Each row of a before or after table is a point. One or more steps were done to the points. Then noise was added and the rows were shuffled. The steps act on columns, c1 being the first. Write out the steps. A step turns or swaps two columns, mirrors them in a line or flattens them onto one, adds a multiple of one to another, or multiplies or shifts one. Angles are multiples of 10 degrees, from the lower column toward the higher: turns from -170 to 170, lines from 10 to 170 but not 90. Use the fewest steps. Two steps may share a column if one is a turn and the other turns, adds or multiplies; they go together, in the order done. Otherwise the lowest column goes first.

Before (9 x 3)
[[-0.03  0.65 -0.61]
 [-0.21  0.00 -0.24]
 [ 0.56  0.38  0.39]
 [-0.14  0.55 -0.21]
 [ 0.40  0.01  0.38]
 [ 0.65 -0.08  0.18]
 [ 0.39  0.12  0.27]
 [ 0.27 -0.17 -0.10]
 [ 0.01 -0.50 -0.25]]
After (9 x 3)
[[ 0.05  0.58 -0.41]
 [-0.19  0.08 -0.43]
 [ 0.18 -0.25 -0.31]
 [-0.16 -0.46 -0.45]
 [ 0.38 -0.12  0.20]
 [ 0.40 -0.04  0.08]
 [ 0.19  0.62 -0.81]
 [ 0.58 -0.29 -0.02]
 [ 0.64  0.17  0.18]]
Steps: turn c1 and c2 by -20 degrees; shift c3 by -0.20

Before (13 x 8)
[[ 0.37 -0.25  0.06  0.13  0.23  0.40  0.47 -0.38]
 [-0.24  0.47  0.04  0.43 -0.20  0.67 -0.18 -0.36]
 [ 0.16  0.19 -0.29  0.29 -0.09 -0.09 -0.16 -0.02]
 [ 0.03  0.66 -0.18 -0.02 -0.32 -0.26 -0.20  0.06]
 [-0.03 -0.07 -0.30  0.11  0.14 -0.26  0.22  0.25]
 [-0.26 -0.34 -0.01  0.13 -0.14  0.44  0.15  0.52]
 [ 0.28 -0.05  0.11 -0.26 -0.77  0.03  0.77 -0.04]
 [ 0.12  0.37  0.14  0.44 -0.18  0.01 -0.27  0.12]
 [ 0.67 -0.44  0.24  0.06 -0.24 -0.56 -0.18  0.89]
 [-0.39 -0.15 -0.30  0.10  0.44  0.43  0.08  0.09]
 [ 0.48  0.37  0.14 -0.59  0.46 -0.26 -0.16  0.31]
 [-0.06  0.34  0.07  0.26 -0.15 -0.72  0.35  0.79]
 [ 0.87  0.24 -0.12  0.52  0.07  0.78  0.14  0.26]]
After (13 x 8)
[[-0.03 -0.08 -0.23  0.11  0.14 -0.33  0.26  0.22]
 [ 0.26 -0.04  0.10 -0.25 -0.76  0.04  0.72 -0.01]
 [ 0.41 -0.23 -0.01  0.10  0.24  0.41  0.49 -0.37]
 [-0.09  0.36  0.19  0.29 -0.15 -0.71  0.36  0.75]
 [ 0.13  0.37  0.12  0.43 -0.19 -0.01 -0.23  0.13]
 [-0.39 -0.18 -0.34  0.14  0.42  0.33  0.10  0.09]
 [ 0.66 -0.44  0.34  0.05 -0.26 -0.48 -0.15  0.87]
 [-0.25 -0.34 -0.09  0.16 -0.16  0.40  0.14  0.52]
 [ 0.04  0.68 -0.11 -0.02 -0.33 -0.27 -0.24  0.04]
 [ 0.48  0.35  0.22 -0.57  0.47 -0.19 -0.22  0.31]
 [-0.24  0.47 -0.08  0.39 -0.24  0.72 -0.22 -0.33]
 [ 0.19  0.19 -0.29  0.29 -0.10 -0.10 -0.15 -0.01]
 [ 0.89  0.22 -0.29  0.51  0.05  0.79  0.16  0.22]]
Steps: turn c3 and c6 by 10 degrees

Before (9 x 11)
[[-0.28 -0.34  0.12 -0.24 -0.03  0.20 -0.17 -0.32 -0.43  0.52  0.20]
 [-0.30 -0.61  0.18  0.52 -0.29  0.20  0.17  0.31 -0.06  0.25  0.55]
 [ 0.41  0.49  0.37  0.50 -0.60 -0.14  0.36 -0.40 -0.77  0.53 -0.09]
 [-0.16  0.22  0.25 -0.07  0.19  0.34 -0.13  0.16 -0.37 -0.17  0.26]
 [ 0.00  0.60  0.27 -0.20 -0.62 -0.17  0.09  0.39  0.14 -0.09  0.15]
 [-0.43  0.51  0.16  0.56 -0.31  0.51  0.71 -0.09 -0.47  0.37 -0.26]
 [ 0.28  0.32 -0.36  0.52 -0.39  0.59  0.02  0.06 -0.24 -0.07 -0.12]
 [ 0.33  0.27 -0.21 -0.23  0.20  0.05  0.10  0.24 -0.27  0.05 -0.05]
 [-0.51 -0.43 -0.60  0.15  0.32  0.13 -0.37  0.20 -0.06 -0.15  0.78]]
After (9 x 11)
[[ 0.01  0.60  0.27 -0.20 -0.61 -0.17  0.08  0.45  0.14 -0.08  0.13]
 [ 0.30  0.33 -0.37  0.51 -0.39  0.61  0.02  0.01 -0.23 -0.07 -0.12]
 [-0.29 -0.61  0.17  0.52 -0.26  0.20  0.17  0.58 -0.06  0.25  0.55]
 [-0.26 -0.33  0.11 -0.24 -0.04  0.21 -0.18 -0.23 -0.43  0.50  0.20]
 [ 0.33  0.28 -0.21 -0.23  0.20  0.04  0.10  0.21 -0.27  0.05 -0.07]
 [-0.17  0.20  0.25 -0.08  0.18  0.35 -0.14  0.29 -0.37 -0.18  0.27]
 [-0.50 -0.44 -0.61  0.14  0.31  0.13 -0.37  0.56 -0.05 -0.14  0.78]
 [-0.44  0.52  0.16  0.56 -0.30  0.50  0.70 -0.23 -0.47  0.35 -0.26]
 [ 0.40  0.47  0.38  0.50 -0.62 -0.14  0.38 -0.44 -0.77  0.53 -0.09]]
Steps: add 0.5 times c11 to c8

Before (10 x 14)
[[ 0.09  0.18 -0.09  0.22  0.34 -0.07 -0.07  0.43 -0.27 -0.21 -0.22 -0.42
   0.02  0.35]
 [ 0.45 -0.05  0.15 -0.19 -0.35 -0.27  0.35 -0.44 -0.61  0.32  0.41  0.24
   0.31 -0.50]
 [-0.39 -0.39  0.15  0.30 -0.30 -0.07  0.31 -0.06 -0.01 -0.25 -0.14 -0.24
  -0.01  0.48]
 [-0.23 -0.03  0.22  0.39  0.16 -0.42 -0.30  0.54  0.19  0.07 -0.31 -0.57
  -0.63  0.07]
 [-0.01 -0.42 -0.03 -0.29  0.64  0.10 -0.10 -0.20  0.32  0.23 -0.42 -0.49
  -0.67 -0.44]
 [-0.19 -0.16 -0.22  0.21 -0.35 -0.28 -0.41  0.06 -0.51  0.02  0.31 -0.24
   0.36 -0.47]
 [ 0.60 -0.30  0.11  0.65  0.66 -0.24 -0.26  0.24 -0.22  0.44  0.09  0.44
   0.01 -0.25]
 [ 0.52 -0.27 -0.08 -0.31 -0.13 -0.18  0.07  0.21  0.04  0.06 -0.41 -0.01
   0.00  0.01]
 [-0.28 -0.91  0.60 -0.31 -0.37  0.22  0.35  0.34  0.09  0.68  0.28  0.12
  -0.50 -0.40]
 [ 0.17  0.17  0.56  0.08  0.63 -0.41 -0.04 -0.24  0.25  0.51  0.30  0.02
   0.23  0.50]]
After (10 x 14)
[[ 0.20  0.64 -0.09 -0.07  0.31 -0.04 -0.12  0.01 -0.09 -0.04 -0.28 -0.43
   0.06 -0.25]
 [-0.21  0.77  0.14  0.01 -0.35 -0.30  0.38 -0.84 -0.41  0.55  0.52  0.32
   0.33  0.42]
 [-0.26  0.00  0.16  0.01  0.61 -0.24 -0.25 -0.17 -0.37  0.70  0.27  0.47
   0.03  0.12]
 [-0.06  0.56 -0.24  0.00 -0.32 -0.26 -0.43 -0.37 -0.48 -0.18  0.45 -0.26
   0.35  0.35]
 [ 0.09 -0.34 -0.06 -0.06 -0.15 -0.17  0.07 -0.22 -0.15  0.53 -0.04  0.01
  -0.02 -0.38]
 [-0.76 -1.25  0.59 -0.07 -0.36  0.25  0.34 -0.04 -0.64 -0.06  0.37  0.11
  -0.52  0.29]
 [-0.50 -0.19  0.56 -0.05  0.67 -0.48 -0.03 -0.65  0.23  0.37 -0.54  0.09
   0.23  0.34]
 [-0.26 -1.05  0.00 -0.01  0.69  0.09 -0.10 -0.59 -0.12  0.07  0.48 -0.45
  -0.66 -0.42]
 [ 0.11 -0.52  0.15 -0.05 -0.30 -0.05  0.34 -0.46 -0.27 -0.42 -0.39 -0.32
  -0.01 -0.16]
 [-0.13 -0.30  0.23 -0.03  0.14 -0.40 -0.30  0.13  0.08 -0.16 -0.03 -0.59
  -0.63 -0.36]]
Steps: turn c1 and c10 by 70 degrees; turn c2 and c9 by 50 degrees; multiply c2 by 2; multiply c4 by 0; shift c8 by -0.40; turn c11 and c14 by 90 degrees

Before (9 x 20)
[[ 0.11 -0.15  0.33  0.09  0.16 -0.14  0.40  0.48  0.29 -0.56 -0.34  0.35
  -0.63 -0.59  0.93 -0.07  0.72  0.43 -0.15 -0.09]
 [-0.07 -0.27  0.35  0.05 -0.36 -0.27  0.37  0.46  0.45 -0.55 -0.03  0.12
  -0.35 -0.66  0.58 -0.40  0.01  0.74  0.01  0.08]
 [ 0.08  0.04 -0.82  0.31 -0.21  0.27 -0.96 -0.13 -0.41  0.19 -0.12 -0.05
   0.04 -0.11 -0.23  0.66 -0.15 -0.35  0.28 -0.38]
 [-0.58 -0.75  0.10 -0.21 -0.33  0.26  0.05  0.17  0.40  0.28  0.49 -0.30
   0.36  0.14  0.16 -0.19  0.52  0.57 -0.12 -0.23]
 [ 0.47  0.13 -0.14  0.55 -0.33 -0.05 -0.05 -0.29 -0.23 -0.03 -0.21  0.06
  -0.36 -0.48  0.44 -0.14  0.16 -0.02  0.02 -0.88]
 [-0.26  0.28 -0.14  0.00 -0.37  0.53 -0.85 -0.71  0.20 -0.18  0.22 -0.11
   0.21 -0.08 -0.21  0.51  0.29  0.09  0.04 -0.03]
 [-0.31  0.62 -0.08  0.27  0.09  0.16 -0.31 -0.10 -0.47  0.06  0.11 -0.10
  -0.16 -0.33  0.18 -0.28 -0.17 -0.01 -0.02 -0.75]
 [-0.26 -0.47  0.29 -0.02 -0.30 -0.31 -0.58  0.26  0.27  0.07  0.52 -0.42
   0.27 -0.05 -0.03 -0.08  0.38  0.22 -0.42  0.10]
 [-0.12 -0.09 -0.57  0.11 -0.21  0.26 -0.70 -0.25  0.00  0.64  0.42 -0.12
   0.18 -0.23 -0.28  0.23 -0.20  0.00 -0.65  0.10]]
After (9 x 20)
[[ 0.07  0.07 -0.86  0.34 -0.23  0.29 -0.31 -0.15 -0.41  0.19 -0.10 -0.03
   0.03 -0.07 -0.23  0.69 -0.18 -0.94  0.28 -0.18]
 [-0.13 -0.10 -0.56  0.15 -0.23  0.24 -0.01 -0.25  0.00  0.63  0.42 -0.13
   0.18 -0.24 -0.27  0.21 -0.23 -0.73 -0.64  0.06]
 [ 0.43  0.16 -0.12  0.56 -0.36 -0.04 -0.04 -0.27 -0.21 -0.08 -0.19  0.02
  -0.37 -0.43  0.42 -0.11  0.18 -0.07 -0.01 -0.38]
 [ 0.12 -0.18  0.36  0.07  0.20 -0.14  0.41  0.46  0.31 -0.57 -0.37  0.42
  -0.62 -0.63  0.95 -0.05  0.71  0.32 -0.15 -0.01]
 [-0.32  0.64 -0.06  0.24  0.08  0.20  0.00 -0.12 -0.45  0.06  0.07 -0.07
  -0.16 -0.32  0.14 -0.29 -0.15 -0.31  0.02 -0.27]
 [-0.27 -0.47  0.30 -0.03 -0.28 -0.33  0.20  0.25  0.26  0.07  0.51 -0.48
   0.27 -0.04 -0.05 -0.10  0.40 -0.61 -0.45  0.04]
 [-0.07 -0.30  0.37  0.06 -0.34 -0.27  0.67  0.45  0.48 -0.58 -0.03  0.08
  -0.34 -0.66  0.60 -0.43  0.01  0.37 -0.03  0.03]
 [-0.55 -0.72  0.12 -0.22 -0.29  0.27  0.57  0.17  0.42  0.28  0.50 -0.32
   0.39  0.14  0.14 -0.20  0.54 -0.01 -0.13 -0.11]
 [-0.24  0.30 -0.12  0.02 -0.36  0.53  0.06 -0.69  0.23 -0.19  0.22 -0.13
   0.22 -0.06 -0.26  0.54  0.29 -0.83  0.02  0.00]]
Steps: swap c7 and c18; multiply c20 by 0.4

Before (10 x 32)
[[ 0.04  0.17  0.28  0.60 -0.34  0.27  0.19  0.22 -0.34 -0.10  0.02 -0.37
  -0.30  0.16 -0.39 -0.30  0.37 -0.01  0.15 -0.21  0.25  0.09 -0.01 -0.08
   0.13  0.39  0.54  0.02 -0.27 -0.52  0.02  0.37]
 [ 0.11  0.18  0.38  0.27  0.22  0.29 -0.13  1.41 -0.21  0.86  0.32 -0.33
  -0.25  0.10  0.15  0.12  0.38  0.05 -1.80  0.28 -0.40  0.34  0.11  0.50
  -0.30  0.61  0.34  0.13 -0.25  1.28 -0.18  0.38]
 [-0.06  0.02  0.06 -0.26 -0.13  0.15 -0.22  0.32 -0.14 -0.38  0.34  0.06
  -0.21  0.38  0.12 -0.08 -1.26 -0.04  0.40 -0.37 -0.06 -0.09  0.32 -0.20
   0.27  0.13 -0.23 -0.06 -0.28 -0.04 -0.11  0.12]
 [-0.19  0.46 -0.68 -0.30 -0.09  0.41  0.19 -0.03 -0.35 -0.50 -0.02 -0.43
  -0.32 -0.17 -0.33  0.27  0.31  0.09  0.08 -0.07 -0.38  0.13  0.19  0.03
   0.26 -0.11 -0.20 -0.31 -0.23 -0.33  0.10  0.19]
 [ 0.39  0.42  0.36 -0.27 -0.33 -0.10 -0.03  0.00 -0.13 -0.24  0.34  0.70
  -0.18 -0.09 -0.10  0.35  0.21 -0.40  0.26 -0.23 -0.40 -0.03 -0.07 -0.07
   0.22  0.36  0.10 -0.29 -0.17 -0.59  0.24  0.41]
 [-0.14  0.39 -0.56 -0.23 -0.29  0.22 -0.72  0.14 -0.06 -0.28 -0.07 -0.24
  -0.16 -0.19  0.01 -0.08 -0.86  0.16  0.28 -0.21 -0.38  0.04  0.33  0.47
   0.10  0.03  0.35 -0.27 -0.13 -0.35  0.52  0.18]
 [-0.07  0.48 -0.09 -0.04  0.01  0.33  0.14  0.40 -0.11 -0.51 -0.02 -0.04
  -0.27 -0.22  0.16  0.02  0.36 -1.26  0.17  0.04 -0.17 -0.22  0.32  0.07
  -0.06 -0.04  0.89 -0.17 -0.25  0.03  0.36 -1.26]
 [-0.10 -0.09  0.45  0.44 -0.26  0.16  0.21  0.12 -0.48 -0.20 -0.07 -0.27
  -0.28 -0.02  0.04 -0.04  0.12  0.14  0.34 -0.43 -0.30  0.34  0.10 -0.57
  -0.01 -0.06  0.08  0.23  0.15 -0.56 -0.23  0.43]
 [ 0.06  0.24  0.32 -0.11 -0.12 -0.10  0.12  0.33 -0.16  0.09  0.01  0.87
  -0.25 -0.24  0.07 -0.19  0.22 -0.08 -0.80 -0.47 -0.23  0.01  0.06  0.52
   0.24  0.18 -0.24 -0.50 -0.31 -0.56 -0.21  0.52]
 [-0.12  0.01  0.49 -0.21 -0.16  0.40  0.27 -0.05 -0.10 -0.54 -0.10 -0.37
  -0.31  0.60 -0.29 -0.18  0.10  0.08 -0.37  0.12 -0.37 -0.49  0.66  0.11
   0.03 -0.14 -0.01 -0.53  0.54 -0.27 -0.05  0.11]]
After (10 x 32)
[[-0.15  0.80 -0.19  0.38 -0.11  0.41  0.49 -0.02 -0.33 -0.50 -0.02 -0.46
  -0.36  0.39 -0.34  0.09  0.29  0.13  0.01 -0.04 -0.35  0.09  0.15  0.00
   0.32 -0.08 -0.20 -0.30 -0.23 -0.33  0.17 -0.01]
 [ 0.39  0.10  0.53  0.33 -0.33 -0.12 -0.14 -0.02 -0.09 -0.23  0.36  0.71
  -0.22  0.51 -0.13  0.21  0.22 -0.35  0.00 -0.27 -0.47 -0.03 -0.11 -0.07
   0.25  0.38  0.09 -0.31 -0.18 -0.59  0.32 -0.12]
 [ 0.02 -0.02  0.40  0.17 -0.10 -0.09  0.28  0.37 -0.18  0.12  0.03  0.93
  -0.25  0.33  0.14 -0.13  0.28 -0.05  0.02 -0.48 -0.49  0.05  0.04  0.49
   0.24  0.15 -0.22 -0.50 -0.34 -0.53 -0.21 -0.30]
 [ 0.05 -0.02  0.30 -0.67 -0.33  0.23  0.47  0.19 -0.35 -0.11  0.08 -0.37
  -0.30  0.77 -0.38 -0.08  0.36 -0.02  0.01 -0.22 -0.20  0.11 -0.03 -0.05
   0.10  0.37  0.54  0.03 -0.30 -0.52 -0.13 -0.27]
 [-0.15  0.64 -0.19  0.33 -0.28  0.22 -1.76  0.16 -0.07 -0.28 -0.05 -0.28
  -0.19  0.42  0.05  0.14 -0.85  0.15  0.04 -0.21 -0.36  0.07  0.33  0.48
   0.10  0.05  0.37 -0.23 -0.13 -0.33  0.36  0.03]
 [-0.12 -0.31  0.27 -0.31 -0.26  0.17  0.51  0.13 -0.48 -0.21 -0.05 -0.26
  -0.24  0.63  0.06 -0.13  0.12  0.19  0.01 -0.44 -0.63  0.37  0.11 -0.61
  -0.01 -0.05  0.12  0.27  0.11 -0.57 -0.21 -0.03]
 [ 0.08 -0.09  0.43 -0.13  0.26  0.34 -0.36  1.37 -0.24  0.86  0.33 -0.31
  -0.26  0.68  0.16 -0.06  0.35  0.09 -0.01  0.25 -0.64  0.36  0.07  0.52
  -0.27  0.67  0.35  0.14 -0.29  1.27 -0.09 -0.02]
 [-0.09  0.47  0.21  0.11  0.06  0.35  0.41  0.38 -0.08 -0.52 -0.02 -0.04
  -0.25  0.38  0.16  0.21  0.35 -1.28 -0.02  0.03  0.71 -0.16  0.29  0.06
  -0.08 -0.03  0.88 -0.19 -0.24  0.01  0.30  1.11]
 [-0.07 -0.06  0.10  0.29 -0.10  0.16 -0.53  0.33 -0.17 -0.38  0.41  0.06
  -0.21  0.98  0.15 -0.11 -1.24 -0.07 -0.03 -0.37 -0.05 -0.10  0.32 -0.23
   0.26  0.15 -0.24 -0.04 -0.32 -0.01 -0.12 -0.10]
 [-0.11 -0.31  0.40  0.39 -0.12  0.37  0.71 -0.07 -0.12 -0.52 -0.08 -0.38
  -0.31  1.21 -0.30 -0.05  0.08  0.05 -0.02  0.12 -0.28 -0.49  0.66  0.10
   0.00 -0.11  0.01 -0.52  0.54 -0.30 -0.09  0.04]]
Steps: turn c2 and c3 by 40 degrees; turn c4 and c21 by 160 degrees; turn c21 and c32 by 140 degrees; multiply c7 by 2.5; shift c14 by 0.60; flatten c16 and c31 onto the line at 60 degrees; multiply c19 by 0
